Each row of a before or after table is a point. One or more steps were done to the points. Then noise was added and the rows were shuffled. The steps act on columns, c1 being the first. Name the steps. A step turns or swaps two columns, mirrors them in a line or flattens them onto one, adds a multiple of one to another, or multiplies or shifts one. Angles are multiples of 10 degrees, from the lower column toward the higher: turns from -170 to 170, lines from 10 to 170 but not 90. Use the fewest steps. Two steps may share a column if one is a turn and the other turns, adds or multiplies; they go together, in the order done. Otherwise the lowest column goes first.
(in the rows, 128 means zero)

Before (12 x 2):
[[134 139]
 [128 164]
 [159 134]
 [138 125]
 [178 147]
 [ 96 133]
 [167   7]
 [165 170]
 [138  53]
 [135  88]
 [100 174]
 [175  83]]
After (12 x 2):
[[124 136]
 [165 129]
 [140 133]
 [  5 166]
 [146 181]
 [ 55 139]
 [137 159]
 [ 83 178]
 [135  94]
 [ 91 135]
 [172 101]
 [168 163]]
Steps: swap c1 and c2

Before (14 x 6):
[[114 103 141 143 131 120]
 [105 116 106 124 134 142]
 [133 104 136 112 133 135]
 [122 140  99 130 133 146]
 [101 105 123 125 140 115]
 [136 130 133 120 146 138]
 [117 130 133 145 118 146]
 [120 136 147 102 130 116]
 [ 79 144 141 130 121 141]
 [109 119 136 127  99 132]
 [125 143 135 145 142 134]
 [148 143 115 134 147 104]
 [146 140 144 144 129 132]
 [115 126 132 133 125 170]]
After (14 x 6):
[[132 142 134 149 142 136]
 [ 96 144 141 130 121 245]
 [110 135 147  96 126 144]
 [117 118 135 125  98 174]
 [149 140 145 150 130  86]
 [121 116 106 121 135 187]
 [139 102 136 106 132 119]
 [ 96 104 121 123 140 188]
 [136 128 133 150 119 159]
 [137 140  97 131 132 147]
 [109 102 143 150 133 159]
 [156 126 131 137 125 174]
 [120 142 115 137 147  72]
 [143 130 133 116 149 113]]
Steps: multiply c1 by 2.5; turn c1 and c6 by -70 degrees; multiply c4 by 1.3

Before (8 x 9):
[[135 138 141 101 112 104 120 166 157]
 [116  86 140 131  56 105 150 152 126]
 [106 109 129 161  69 151 108 203 149]
 [152 154 101 180  62 115 114 165 162]
 [ 96 154 157 197  91  96  89 123 176]
 [133  96  76  71 152  88  77  94 104]
 [101 107  33 110 180 114 158  78 121]
 [ 89 119  84 105 145  88 149 123  53]]
After (8 x 9):
[[108 158 124 196  89  35 133 112  74]
 [ 84 117 108 105 143   6 147 115 197]
 [ 79 113 112 115 184  85 110  54 152]
 [120  78 121 129  57  53 121 167 139]
 [106 109 120 159  70 202 140 245  96]
 [111  91 122  70 152   8 189  75 120]
 [140 154 132 179  61  83 117 184  96]
 [129 143 128 101 106  57 117 196  98]]
Steps: flatten c1 and c3 onto the line at 20 degrees; add 0.3 times c2 to c7; turn c7 and c9 by 150 degrees; multiply c6 by 3; multiply c8 by 1.6

Before (10 x 12):
[[ 96  74 193  97 245 199 172 191 197 130 185  80]
 [143 154 128 149 139 115  72  46 143 172  80 137]
 [ 76 159 106 120 153 101 139 146  88  71  96 160]
 [164  68  92 116 183 169 199 141 115  98 135  88]
 [ 76 121  92 135  82 118 158 136 186 170 100 113]
 [139  88  82 174  77 106 139  61 129 172 160 148]
 [ 68  65  50  47  92 154 143 179  77 148 170 170]
 [142  94 202 119 118  66 128 181 172 143  98 106]
 [131 106 124  82 170 166 119 105 211 141 162 175]
 [156 113 149  71  80 130 111 108  88  83 161 116]]
After (10 x 12):
[[106 166 150 170  99 163 115 125 220 146 164 176]
 [ 88 126 187  51 128 100 147  68 129 171 153 154]
 [ 97 107 118 100 122 117  90  93 185 163  94 111]
 [ 55 150  63 102  30 154  82  62  81 151 175 180]
 [126 109 103 173 160 102  90  99  84  74  96 158]
 [ 72 202 106 128 119 171 185 102 112  90 133  85]
 [240 117 200 138 163 117 119 115 148 170  77 138]
 [ 14 246  83 200 123 198 110 203 194 131 184  85]
 [159 151  85 110 103  64 137 205 170 153  91  99]
 [113 109 149 108  57 131 153 146  83  87 167 121]]
Steps: turn c1 and c7 by 70 degrees; add -1 times c11 to c1; turn c2 and c5 by -140 degrees; turn c4 and c5 by 120 degrees; turn c3 and c8 by 80 degrees

Before (12 x 20):
[[134 173  94 153 118 131 152 136 147  67 138 146 124 144 123 129 102 139
  185 114]
 [142  87  87  60 117 155 222 140 125 134 144  65  36 139 123 101 138 149
   87 127]
 [144 136 200 131 103  56 138 152 123 130 115 145 127 175  80  99 106 141
   88 141]
 [156 113 114  63 161 108 106 142 137 139 148 126 102 155 128 105 123 163
   96 140]
 [145 160  86 147 115 124 116  60 101 130  28 130  93 157 106 106 127 127
  117 146]
 [147 151  95 165 112 134 114 142  92 124 146 146 105 161 128 104 164 131
  145  65]
 [152  97  83 152 120 159 100 130  78 130 138 147  95 135 108 129 109 124
   98 131]
 [150  98  83 131 113 133 124 121 146 121 120  96 125 149  98 113 118 197
  141 123]
 [113  80 188 138 107 162 134  61 138 121 105 110 130 168  76 106 152 114
   91 149]
 [138  80 206 166 161 111 122 151  92  65 125 143 125 147 126 115 115 109
  162  63]
 [151 159  93 168 135 149 139 145 126 142 127 121 105 131 123 114 137 123
   89 141]
 [113  82 114 147 132 157 206 124 115 134 141 143 132 134  96 129 116 155
  115 131]]
After (12 x 20):
[[145  95 120 101 138 126 137  61 137 131  27 129  92 157 115 137 122 103
  149 122]
 [150 141  86 118  96 134 137 121  57 121 119  96 125 148  91 139 134 122
  115 125]
 [148 101  88  85 131 134 116 142 138 124 146 147 104 161 182 130  91  93
   76 166]
 [139 186 194  88 122 110 141 151 159  65 125 142 126 147 116 120 133 101
   60 156]
 [114 151 220 108  82 162 109  62 138 121 106 110 130 167  97 142 114 141
  171 136]
 [144 106 188 111 115  57 135 152 118 130 115 145 127 173  44 151 151 119
  166 144]
 [156 161 107 172 143 107 148 142  92 140 148 126 102 155 143 180 118 123
  160 138]
 [113 166 117 112 102 157  76 124 107 135 141 143 132 134   8 117 188 107
  140 134]
 [134  88  90 106 149 131 126 136 111  66 138 147 125 145  69 115 164 142
   76 103]
 [152 110  85  87 154 149 114 144 134 142 127 122 105 132 123 120 128 127
  167 143]
 [152 146  81 108 102 159 162 130 149 130 137 146  94 135 113 115 124  82
  153 145]
 [142 152  81 173  93 156  50 140 109 134 145  65  36 139  43 186 180 119
  159 154]]
Steps: mirror c2 and c5 in the line at 70 degrees; add -0.5 times c8 to c3; turn c4 and c16 by -150 degrees; turn c7 and c17 by 140 degrees; add -1.5 times c17 to c15; turn c9 and c18 by 110 degrees; turn c19 and c20 by -140 degrees

Before (12 x 32):
[[228  58  43  34 176  86 188 127  56  73 153 167  87 106 120 100  49  93
  201  81 106 120 132 186 187  60 102 146 126 175 157 103]
 [132 122 126 129 102 146  94 224 122 143 103 105 153 114  97 139  78 157
   78 142 131  52 112 117  96 213  63  63  49 106  59 189]
 [133  94 164 105 195  80 109 178 103 139  70 136 173 170 162 244 125 121
  106 201  99 140 181 157 107 165 171 131 170 194 157 112]
 [120 167 122 127  97 151 145 160 168  79 127  79 161 113  92 140 138 197
  120 134 103  61  90 104 133 209 109  84  68 124  89 216]
 [128 172  63 118 146 165 192 156 171 108 151 124  90  60  92 126  49 179
  185 102 171  98  75 116 111 153  77  18  59  90  65 152]
 [ 99  93 138 152 116 110 118 162 103 137  75 193 136 108 137 225 128 102
   78 186  75 112 219 125 165 147 121 166 170 204 131 107]
 [ 99  99 142 120  90 129 155 148 131 115  80  84 109  97 119 120  83 209
   85  99 120 103 133 109 111 176 119 118 106  67  63 146]
 [171 140 179 134 110 136 122 140 107 176  43 108 144 140 132 187 135  77
   61 143 119 105 198 121 126 136 162 133 151 196 113 147]
 [ 87  81 161 153  74 100 123 155 105 160  73 112 152 105  80 159 147 154
   63 151 118 117 117 141 101 126 136  62  87 198  77 192]
 [146 103 142 188 195  73 149 145  87 157  23 162 151 159 151 194 121 105
   56 222  87 103 163 120 138 109 125 177 161 181 175 129]
 [205  99  88  38 232  81 186 170 118 121 208 174  64  66  99  96  56 129
  152  50 127 115  81 137 197  97  90 120 146 178 183  87]
 [139  93 103 144 152 161 106 150 221  85 125 117  83  99  65 106  83 175
  152 103 176  94 105 132 129 197  65  48  79  78 108 199]]
After (12 x 32):
[[140 168  56 116 145 165 189  30 173 140 153 124  91 176  82 135  43 176
  177  99 168  84  73 127 117 159 178  43 118 150  66 147]
 [174 106 141 196 196  74 156 148  87 148  23 160 151  88 146 198 125 107
   54 225  96 165 167 108 136 108 114 155 139  89 175 124]
 [166  99 144 148 121 115 124 112 114 131  67 193 137  92 143 219 127  96
   76 182  84 202 218 115 160 141 125 153 169 124 124 112]
 [135 105 139 118  82 139 160  90 134 143  82  82 103 143 118 123  96 210
   89 102 116  78 133 141 114 175 151 122 132 163  60 148]
 [148  90  90  49 229  78 185  72 124 128 212 175  62 120 100  96  58 131
  153  50 130 139  83 110 204  96 169 105 176  37 186  90]
 [196 123 121 133 105 141 101  26 123 162 102 105 153  98  91 134  75 153
   76 147 130  86 118  88 101 211 179  52  77 124  62 187]
 [164  81 165 152  75 101 123  85 104 130  72 110 155 136  84 161 136 157
   59 146 119 197 114  96 106 127 105  45 110 137  70 190]
 [165 137 172 139 116 136 116 136 108 141  39 105 142 105 133 189 142  78
   58 144 121 166 194 114 131 134  73 130 136  63 115 151]
 [131  62  37  37 181  89 188 119  52  66 158 169  87 140 123  95  48  85
  199  84 101 131 132 124 192  66 185 102 140  18 159 105]
 [139  89 168 104 187  89 108 148  98  91  72 134 166  50 163 246 119 123
  105 201 102 189 182 118 106 166  83 114 135 101 158 110]
 [144  88 107 139 155 162 104  75 223 121 132 114  92 143  57 109  76 173
  150 102 176  68 100 132 127 198 203  92 113 134 111 206]
 [197 171 120 132  94 151 145  72 168 137 128  76 166 137  88 145 145 201
  130 143 103 107  85 167 137 207 169 109  93 137  96 223]]
Steps: turn c1 and c30 by -110 degrees; turn c1 and c22 by 70 degrees; turn c14 and c29 by -40 degrees; turn c8 and c14 by -130 degrees; add 0.5 times c9 to c28; turn c10 and c27 by -150 degrees; turn c10 and c24 by 120 degrees
